Every row gives one point. The points of each table are mixes of a few directions, plus a little noise. How many directions does each table use, and how many do they share? Where both have some left over, give the other angles between the two spaces (their principal angles), to ten degrees, smallest first.
In the rows, zero is written as 128.

First, 4 rows:
[[102  66]
 [134 141]
 [133 141]
 [146 165]]
Second (7 x 2):
[[114  96]
 [154 187]
 [106  78]
 [145 168]
 [119 108]
 [120 109]
 [137 149]]
Directions: first 1, second 1, shared 1

First, 6 rows:
[[126 157  66 124 160 145]
 [152 116 133 121 146 120]
 [139 129 117 122 144 128]
 [133  78 231 135  77 100]
 [139 129 118 124 143 127]
 [ 77 157 103 146  98 148]]
Second (9 x 6):
[[ 83 152 122 143 118 102]
 [163 109 111 136 150 140]
 [136 127  84 152 141 145]
 [148 130 115 118 132  58]
 [171 116  82 134 143 132]
 [105 124 192 109 119 136]
 [ 96 162  91 130  99  95]
 [116 116 148 143 147 148]
 [134 110 208  85 105 193]]
Directions: first 2, second 4, shared 1; angles 40

First:
[[125 155 132 134 140 141 120 130 131 134 128]
 [224 160 199 112 124 169 108 122 101  79 110]
 [159 106 147 108 108 119 133 125 114 102 127]
 [ 54 108  90 104 119  76 147 138 133 153 155]
 [ 59  49  74 104  96  53 162 132 133 143 152]
 [136 169 128 167 158 171 110 125 142 143 114]
 [146 112 119 157 132 145 127 120 137 128 112]
 [123 166 133 139 147 149 116 130 134 139 127]]
Second:
[[143 151 149 117 131 137 121 130 120 119 129]
 [ 94 136 127  94 120  98 135 138 120 133 149]
 [101  97 100 135 122 109 140 127 137 140 131]
 [160 114 133 148 127 146 125 120 130 118 112]
 [169 181 116 243 190 234  92 112 167 157  79]
 [ 73  78  94 101 104  69 153 134 128 139 150]
 [173 138 175  87 111 126 125 130 101  92 132]
 [111 129 132 100 119 105 134 135 120 127 143]]
Directions: first 3, second 3, shared 3

First (10 x 18):
[[135 131 139 125 137 143 133 128 126 136 134 122 142 119 141 128 134 135]
 [143 134 146 123 144 154 139 126 122 144 140 115 154 114 152 129 140 145]
 [135 131 137 125 136 141 133 127 125 136 134 122 141 121 140 128 134 135]
 [143 133 129 127 126 131 142 121 117 137 142 102 139 140 137 138 144 167]
 [112 121 106 134 109  96 116 129 133 110 115 140  98 147 100 128 115 113]
 [146 128  75 139  71  60 152 103 100 116 151  58  94 221  91 167 159 241]
 [113 124 136 127 139 137 113 137 141 123 113 160 125 104 127 114 111  80]
 [128 130 153 122 153 161 125 135 135 138 125 146 150  92 150 116 123  98]
 [ 73 110 108 136 118  94  80 149 162  89  78 211  73 110  82 101  73   7]
 [151 137 151 121 147 162 146 124 118 150 147 105 164 114 160 132 148 159]]
Second, 8 rows:
[[105 116  65 144  69  43 116 119 125  89 114 121  59 199  63 146 117 145]
 [135 147 168 123 165 187 129 134 124 149 137 117 173  78 177 124 134 109]
 [122 109  92 132  93  72 127 123 133 108 120 138  87 175  81 131 123 146]
 [101 147 100 145 100  99 110 125 116 104 123  96  96 150 113 149 121 120]
 [141 109 130 119 131 124 138 128 136 135 128 150 130 133 117 118 129 140]
 [127 161 168 128 165 192 122 134 118 146 137 102 172  73 185 131 132 101]
 [155 104 149 112 148 145 147 129 141 149 132 164 150 116 132 107 134 141]
 [139 131 154 121 152 162 134 132 129 144 134 134 156  99 153 120 133 122]]
Directions: first 2, second 2, shared 1; angles 90
